Every row gives one point. Each copy is the shape, with its points in the same order, stretched, turned, moved and blurred by noise. Is it also mirrored, or only turned?

Shape, 8 rows:
[[ 24  22   4]
 [-25  -4 -22]
 [-14 -39  10]
 [ 38  36  46]
 [ 17  31  15]
 [-10 -43  20]
 [ 38  14   7]
 [ 13  31 -12]]
Copy 1 (8 x 3):
[[ 22   8  43]
 [-32  -6  -3]
 [  5 -29 -24]
 [ 47 -18  73]
 [ 14  -6  46]
 [ 13 -38 -26]
 [ 40   7  34]
 [ -5  24  36]]
Copy 1 is: only turned
Copy 2, 8 rows:
[[ 10  41 -18]
 [-29  -1 -16]
 [ 12 -32  28]
 [ 29  72  21]
 [  9  55   1]
 [ 19 -33  34]
 [ 27  31 -19]
 [-12  49 -28]]
Copy 2 is: only turned
Copy 3 (8 x 3):
[[  8  27  20]
 [ -8  15 -42]
 [-26 -31 -34]
 [-12  32  59]
 [ -4  39  34]
 [-37 -32 -37]
 [ 12  15  24]
 [ 12  44  11]]
Copy 3 is: only turned

Shape:
[[-12 -66 -38  28]
 [ 10 -23   1  17]
 [ 64   3 -54 -19]
 [-42 -31  48  30]
 [ 14 -23  47   7]
 [-19  -4  18 -12]
 [ 39   3  13  -7]
 [-17  28  10   9]
 [ 31  13  -2 -38]]
Copy 1 (9 x 4):
[[ 35   7  13 -82]
 [  0  -4  21 -30]
 [-16 -43 -48  -7]
 [  7  48  71 -31]
 [-37   7  38 -26]
 [-14  30  19   1]
 [-30 -18   5  -5]
 [  5  15  36  35]
 [-45   0 -30  15]]
Copy 1 is: mirrored
Copy 2 (9 x 4):
[[-38 -37   9  38]
 [  4 -17  -6  -3]
 [ -1  10 -73  61]
 [  6 -19  47 -51]
 [ 15 -17  -6 -40]
 [  0  13   7 -30]
 [ 18  -5 -36  -3]
 [ 23  22  18 -21]
 [  4  32 -41  -7]]
Copy 2 is: only turned
Copy 3:
[[  2 -42  62   9]
 [  2   1  17  23]
 [ 65 -45 -11   5]
 [-33  44  28  22]
 [  1  47  -1  50]
 [  5  25  10  -6]
 [ 24  16 -17  34]
 [-10   5  -8 -17]
 [ 40  11 -17   2]]
Copy 3 is: only turned

Shape:
[[-41  43 -17  -5  14 -27]
 [-15  42  14  10  13 -31]
 [  7  20  11   7 -12 -23]
 [-16  31  27 -28  21 -25]
 [  1  60 -17  -7   0 -22]
 [ 68 -29 -52  -9  41  34]
 [ 12  15  -3   8  13 -24]
 [  7 -36 -26  -8 -12 -50]
 [ 43 -39 -33 -17   0  52]
 [  1 -42  -6  26   2 -10]]
Copy 1, 10 rows:
[[-31   1 -30 -10 -30  -9]
 [ -8  -7  -5 -12 -50   2]
 [  8   2  12  18 -36 -10]
 [-32 -29  27 -18 -61  11]
 [-10   9   0  -9 -42 -29]
 [ 10 -39  22 -33  82 -54]
 [  8 -19  -8  -5 -18 -17]
 [ -8 -29 -20  36   7 -31]
 [  0  -4  36  11  70 -25]
 [ 10 -16 -11  24  30  -3]]
Copy 1 is: mirrored
Copy 2 (10 x 6):
[[-37   0  22  62   2  25]
 [-34   5  27  32  -8  36]
 [-15  -4   9  12   2  41]
 [-41  -8  37  23  19  23]
 [ -8  -5  33  56  13  39]
 [ 62 -62  21 -24 -10 -25]
 [-12 -15  21  17  -9  28]
 [ -9 -47 -27  17  -6  25]
 [ 53 -37  -3 -31  25 -30]
 [ -5 -24 -23 -20 -24   3]]
Copy 2 is: mirrored
Copy 3 (10 x 6):
[[ -9  50   9  83 -24 -15]
 [-46   6 -11  71 -12 -25]
 [-20   7 -20  38 -16 -12]
 [-32  22  19  38 -29 -48]
 [-15  45 -21  65  -7 -28]
 [ 77 -10 -14  -4  56 -34]
 [  0  -9 -20  50  -4 -18]
 [ 42   2 -17  35 -41  -9]
 [ 63   8  -8 -51  44 -12]
 [ 22 -36 -10  28  -8  10]]
Copy 3 is: mirrored
